Every row gives one point. Examples show where two turns around zero, p and q, send a point. Where does a point land after both, in the order given? Backwards means that the second turn is done in reverse. Each puzzle has new turns, and all numbers are rounded.
(in the rows, 128 means zero)

Turn p:
[102 122] -> [101 130]
[136  65] -> [116  66]
[148 138] -> [150 131]
[154 145] -> [158 136]
[101 170] -> [115 176]
Turn q:
[124  81] -> [150  86]
[ 99 156] -> [ 88 136]
[161 147] -> [146 162]
Where do these land?
p, then q: [158 122] -> [159 130]
p, then q backwards: [141 128] -> [136 118]
q, then p: [180 129] -> [178 142]
q, then p: [ 80 146] -> [ 77 133]
q, then p backwards: [ 82 115] -> [109  84]

Turn p:
[160 116 130 155] -> [155 127 141 159]
[144 122 108 101] -> [144 103 109 115]
[160  81 174 186] -> [136 119 186 200]
[100 177 141 107] -> [112 158 132  77]
[107 122 136 109] -> [104 118 128 114]
[ 96 149  79 110] -> [116 143  71 103]
Turn q:
[104 116  91 126] -> [105 124  90 119]
[118 170  89 133] -> [112 176 106 110]
[174  88 173 123] -> [176  88 155 161]
[109 148 129 120] -> [115 138 135 106]
[139 158 175 175] -> [119 155 187 161]
[125  87 111  90] -> [143  86  94 111]
Where do these land?
q, then p: [112 156 128 128] -> [117 135 132  99]
p, then q: [182 112 150 155] -> [151 126 163 179]
q, then p: [182 140 140  70] -> [195  89 149 114]
q, then p: [ 96 120 139 131] -> [ 94 118 128 129]
q, then p: [135 137  88 130] -> [144 146  96 117]
p, then q: [ 60 102 124 154] -> [ 53 142 123 115]

Turn p:
[109 179 143 143 108 145  84 123] -> [134 201 142 123 109 127 119 127]
[121 169 102 146 137  85  92 111] -> [120 172 111 152 134  72 117 118]
[149  98 164 104 162 165 167  97] -> [129  88 159 115 170 177 143  95]
[109 116 133  86 113 106 138 181] -> [127 103 123  80 110 106 147 170]
[168 153 127 140 108  83 120 100] -> [148 132 139 162 110  81 134  91]
[157  84 158 148 135 151 142 112] -> [134  91 164 153 137 167 117 120]
[140 133 161 173 144 106 129  89] -> [109 137 168 180 140 121 135 105]
[ 93 150 149 140  86 164 118  81] -> [101 175 146 118  90 163 116  89]
[120  80  75 112 161 113 155 157] -> [113  70  74 123 157 121 121 158]
[138  79  75 105 159 149  95 177] -> [158  96  85 107 162 132  75 179]
[107 168 122 111  95 141 168 179] -> [138 142  96  95  90 141 184 154]
Turn q:
[122 112 208 167  73 156 107 104] -> [ 97 172 195 175  97 137  96  92]
[115 217  87 121 143 164 136 124] -> [134 184  50 114 146 130 166 113]
[157 134 120 148 122 105 152 110] -> [160 120 126 136 124  91 123 112]
[136 105 198 108 139 105 122  58] -> [108 118 189  96 147 112  87  66]
[152 119  96 111 118 140 152 144] -> [166 110 111 125 109 146 142 134]
[115 179 119 118 153 108 147 154] -> [131 151 106  96 144 101 166 150]
[137 118 105 117 118 132  62 145] -> [105 123  99 125 109 153  82 161]
[ 59 122  82 124 146 114  98 142] -> [ 66  97  87 134 148 133 151 161]
[146  88 143 162 141 150 145 152] -> [160 123 165 166 144 146 125 149]
[142  88 122 103 127 107 158 147] -> [154  82 151 112 114 132 142 143]
Where do these land?
p, then q: [126 136 161 157  60 129  99 152] -> [124 177 148 137  57 119 123 132]
q, then p: [138 130 175  98  86 174  76 125] -> [138 199 145  88  96 159 109 109]
q, then p: [116 136  68 125 152 126 196  98] -> [119  59  91 165 158 132 135  91]
q, then p: [130 165  73 124 147 105 133 127] -> [133  98  71 131 139  96 126 128]
q, then p backwards: [102  78 181 149 125 166  58 139] -> [ 84  79 169 192 142 160  99 102]
q, then p backwards: [115 123 141 125 155  96 134  87] -> [129 115 134  95 154  99 126  97]
p, then q: [148  98  94 118 142  97 151 127] -> [130  70 129 147 141 122 116 141]
q, then p: [102 136 119 100 147 105 161 145] -> [117  84 116 105 137 129 160 129]
p, then q: [174 149 142 156 139 153 142 154] -> [189 154 139 151 137 128 124 131]

Turn p:
[135  99 171 155 132  53 130  83 182 108 136] -> [162 125 136 173 131  50 149  89 164  90 150]
[118 117 101  90 105 167 116 172 125  90 109] -> [118 101 113 102 110 164  72 167 143 123 119]
[146 137 154 122  86 204 135 107 117 170 111] -> [160 149 161 110 107 211 141 104 124 134 108]
[ 97 163  84 139 128 139 127 158 111  94 122] -> [ 78 131 107 129 123 133 111 175 117 121  96]
[139 132  94 161 160 168 151 140 133 147 113] -> [106 124 117 134 173 172 159 143 138 141 114]
[108 146 202 129 148  83 146  96 137 123 118] -> [138 145 176 110 120  66 165 108 135  91 135]
[116 115 116 148 159 140 148 145 129 119 145] -> [ 98 114 119 137 145 137 148 148 132 123 151]
[103 119  78 112 115 114 146 115  92 140 106] -> [110  96  95 112 100 123 141 123 116 160  91]
[171 101 168 161 158 139 151 127  90 124 147] -> [154 100 156 142 159 142 167 136  85 110 164]
[102 112 152 116 171  80  88  76 137  97 153] -> [103 121 128 130 133  60 112  69 117  88 159]
[189 153  85  94 117 159 146 133 118 151 128] -> [168 147  80  97 148 174 127 141 108 155 112]
[137 143 121 119  62 161 104 157 132 131 170] -> [145 167 119 151  86 173  84 150 118 141 141]
[ 96 134 101 107 114 111 132 192 172 185 134] -> [110 159 119 121 114 122 116 158 186 204 144]
[135 121 165 139 138  74  72  92 114 113 100] -> [143 113 168 143 143  65 101  83 106 111 108]
Turn q:
[113  99 155 121 125  82 110 146 109 117 105] -> [104  91 156 137 121  90 138 149 116 147 112]
[109 119 149 117  85 151 133 114 138 130 106] -> [116 106 143 132  97 164 128  99 120 135 117]
[103 144  68 191 134 152 114 121 172 127 172] -> [122 169  80 184 124 148 111 134 168  88 173]
[141 163 170 142 126 142 139 165 129  95 141] -> [130 155 182 119 140 143 158 139 132  94 125]
[137 141 180  73  95 100 132 118 119 101 165] -> [ 99 132 175  64 100  98 143  97 124 121 132]
[134 153 138 109 106 151  86 150 123 148 152] -> [121 150 151  98 102 153 101 157 126 132 150]
[160 127 101 225 186 158 108  81 144 138 140] -> [199 152 111 202 174 122  88 117 158 111 173]
[135  78 154  66 158 119 143 148 131 116 108] -> [111  65 135  79 164 118 139 132 134 141 101]
[107 105 130 105 137 128 155 130  73 132 125] -> [109 110 118 114 153 121 140 122  71 143 128]
[173 133  44 211 116 151 123 116 150 137 141] -> [202 154  65 184 105 139 120 145 147  86 164]
[112 143 125  71 139 108 130 119 110 111  80] -> [105 121 124 103 132 111 112 122 106 142  59]
[112 130 121 105 129  95 161 128 135 184 101] -> [120 131  96 122 124 129 155 124 131 195 103]
Where do these land?
p, then q: [138  94 158 135 100  91 114 108 153  73 145] -> [149 112 147 150  95  73 135 128 150  80 149]
p, then q backwards: [ 70 131 205 101 140 156 113 181 113  98 157] -> [123 135 171 113  91 143  53 162 112 106 196]
p, then q: [130 111 138 145 166 166 141 125 172  90 108] -> [107 106 131 134 173 136 124 115 171  79 120]
q, then p: [157 119 140 104  98 134 129  98  86 122  84] -> [175  88 147 115 118 133 119 101  92 140 106]
p, then q: [ 94 138 160 161 120 145 173 125 134 106 118] -> [108 117 153 136 127 152 181 110 133  96 107]
p, then q: [150 150  87 110 114 129 130 119 143 141 168] -> [146 173  85 127 114 136 108 142 118 119 128]
q, then p: [114 145 122 143  81 126  92 171 157 166 159] -> [124 178 133 149  82 165 113 168 151 142 146]
p, then q: [192  99 123 143 148 111 140 111 139 163  98] -> [189 115 104 120 177 111 133 113 150 151 133]
p, then q: [120 157 171 122 108  83 125 101 114 131 167] -> [135 168 151 118  88  83 154 111 101 127 126]
q, then p: [ 71 110  95 108 150 119 144 127 136 173 124] -> [ 68 126 105 132 130 144 142 111 143 180 116]
p, then q backwards: [149 143 113 141 104  97 186 164 106 174 125] -> [152 134 126 142 122  85 150 175 114 186  98]
q, then p: [125  95  33 165 125 174  96 131 105 140 105] -> [105  94  96 192 160 173  77 162  87 151 116]
p, then q: [130 136 134 111 154 140 121 112  67 138 120] -> [116 111 133 102 146 121 115 113  73 150 123]
p, then q backwards: [150 165 114 103 184 119  89 120 167  77 115] -> [130 142  94  99 204 140 117 108 123  81 157]

Turn p:
[106 136 113 128 142 145 118 125 157 112 112 108 144 118] -> [140 123 112 152 143 162 138 130 148 129 111 137 143 124]
[117 144 129 143 146 128 135 137 163 109 110 221 141 144] -> [108  78 131 101 156 134 103 131 127 180 131 192 138 140]
[179 107 112 106 105 140 128  71 115 124 110 113 126 110] -> [175 126 155 116 103 135 156  93 106  85 122 127 127 152]
[128 129 129 139 157 145 151 116 112 144 130 155 132 113] -> [137 135 137 120 133 136 140 116 115 171 143 136 107 132]
[123 115 116 132 149 125  49 146 112 115 111 120 138 151] -> [102 147  95 124 155 129 112  82 129 101  96 141 147  91]
[118 146 118 121 139 131 111 140 110 170 125 129 144 157] -> [115 151  88 106 158 118 135 132 114 134 121 118 122 134]
[122 131 109 144 144 105 143 151 120 146 147 113 114 157] -> [113 151 110 136 147 100 128 143 143 123 164 126 116 123]
[144 134 187 144 112 100  91 115 168 129 120 112  92  99] -> [134 122 154 146  87  84 112 125 167 129  64 128 134 128]
[133 142 125 136 122 130 137 152 116 136 180 109 137 152] -> [124 165 123 116 137 126  99 158 135 120 156 104 124 125]
[123  88 113 127  92 139 134 149 133 145 150 106 134 120] -> [122 116 127 127 126 139 122 119 148 109 151  70 131 137]
[118 143 138 150  95 131 118 142 121 137 154 123  85 146] -> [101 148 111 138  96 106  91 136 137 124 135 118 123 151]
[136 118 133 144 125 143 152 159 126 117 113 117 136 152] -> [129 119 133 157 159 122 106 133 109 126 146 115 134 131]
[116 116 159 139 146  91 146  81 108 107 110 137 144 152] -> [105 145 177 132 136 109 166 131 104 137 127 160 159 125]
[125 144 110 115  92 126 150 148 136 111 107 121 135  31] -> [182  69 109 142  70 152 141 139 131 146 133 101 143  98]
[130 128 129  51 152 140 156  88 122 118 141 136 116 116] -> [131 122 156 110 111 169 171 152 107 108 120 147  75 128]
Turn q:
[110 171 137 137 163 144 134 104 126 110 131 155 162 127] -> [140 101 149 114 153 147 156 150 163 117 116 141 160 112]
[155  85 144 124 128 111 144 158 158 113 119 177 110  83] -> [142 146 122 104 117 105  98 191 120 123 101 114  82 150]
[132 180 118 131 118 112  98 119 126 106 134 140 174 116] -> [135 129 106 110 156 158 127 117 149 117  86 129 171 113]
[123 118 132 151  89 133 147 108 119 169 128 122 107 163] -> [124 134 120 178  87 113 160 108 130 145 136 128 125 139]
[130 118 132  99 153 101  94 132 151 125 105 147  99 108] -> [105 127 133  92 140 121  90 134 143 146 112 144  97 152]
[112 170 127 156 140 123 132 115 121 116 106  91 144 118] -> [138  99 117 132 175 126 153  99 137 124 124 124 132 103]
[140 107 112 111 142 123 133 177 122 126  99 168 121 110] -> [121 138 124 111 147 123 111 179  91 142 120 136 117 161]
[127 143 159 123 130 129 122 106 100 103 127  98 177 125] -> [147 109 141 102 134 127 139 103 125 134 117 106 164  82]
[132 161 131 151 163 130  93 113 136 138 129 101 190 137] -> [109 100 114 127 162 150 124 120 165 139 136 105 172  83]
[137 118 104 111 103 158 163 102 121 167 140 109 106 132] -> [161 128 115 161  88 132 133 113 117 138 169 157 120 134]
[109 135 129 126  93 167 153 128 149 138 140  92 123 162] -> [141 152 123 143 108 143 171  98 132 122 176 115 123 129]
[127  83  98 134 106 138 156 109 131 116 130 113 105 163] -> [133 111 128 148  87 116 135 109 108 102 160 113 121 167]
[160 110 140 128 143 128  81 164 118 109 129 162  86 100] -> [110 145 161 127 140 148  76 154 107 137  88 122  91 141]
[149 110 151 100 140  96 101 168 122 122 115 163  99 130] -> [103 161 155 107 137 108  90 148 114 154  99 127 116 157]
[ 81 118 118 136 116 135 124 119 119 149 148 109 135 129] -> [100 122 115 134 106 133 154 111 120 113 144 147 127 102]
[126 122 115 131 121 119 173 127 128 141 167 103 110 147] -> [141 147 127 161 112  98 132 115 126  96 164 140 131 126]
Where do these land?
p, then q backwards: [185  98 144 160 132 122 120 107 168 162 132 144 135 118] -> [148 154 166 100 144  99 141  93 139  89 104 119 100 144]
p, then q backwards: [118 152 106 117 155 107 129 112 102 135 174 112 109 136] -> [ 98 124 143 110 112 137 144 158 165 154 159 134 124 115]
q, then p: [114 144 115 133  60 131 144 155 116  98 109 164 105 139] -> [138 137 119 155 146 111 129 150  59 119 153 160 132 159]
q, then p: [ 96 138 113 124 124 126 133 122 129 123 138  80 111 163] -> [119 158 167 119 108 149 146 142 140 135 144 153 139 143]
p, then q: [ 90 140 101  94 133 113 141 118 106 161 118 108 113 136] -> [147 136 120 147 144 111 154 127 100  86 152 153 128 151]
q, then p backwards: [139 148  93 101 141 143 138 115 117 115 142 109 169 152] -> [135 120  87 154 100 126 130 124 127  96 122 132 171 129]
q, then p: [164 120 152 142 139  77 136 136 164 128 125 108 153  98] -> [154 121  96 132 125 108 150 124 174  92 112 138 129  85]
p, then q: [134 103 139 137 135 109 110  99 170 109 123 141 153  98] -> [149 118 118  94 103 117 134 159 158 159 134 100 118 124]
q, then p: [152 136 148 164 138 123 131 105 145 112  94 115 134  78] -> [154 108 131 158 135 105 147  87 154 100 124 125  94 114]
q, then p: [106 173 146 106 126 124 104 118 101 140 133 109 133 144] -> [143 127 146 105 127 145 163 135 124 172 107 136 128 148]
q, then p: [158 111 118 106 132 144 107 155 117 112 117 154 103 154] -> [ 97 166 113 129 149 118 104 132  98 125  99 116 127 139]
q, then p: [130 107 161 191 146 106 133 135 150 134  97 162 140 114] -> [118  95 103 187 148  92 143 132 157 120 140 106 124 103]
p, then q: [110 132 128 123 124 183 129 164 147 126 131 156 123 113] -> [ 91 112 131 150 106 167 118 123 115 148 155 129 103 133]
p, then q: [114 111 146 101 102 168 159 144 101 110 133 155 104 150] -> [ 89 132 173 144 103 142 151 102  88 123 125 133 119 112]
q, then p backwards: [111 108 111 122 133 144 106 135  86 154 156 103 134 127] -> [108 120 128 130 132 126 127 140  83  77 120 146 121 128]
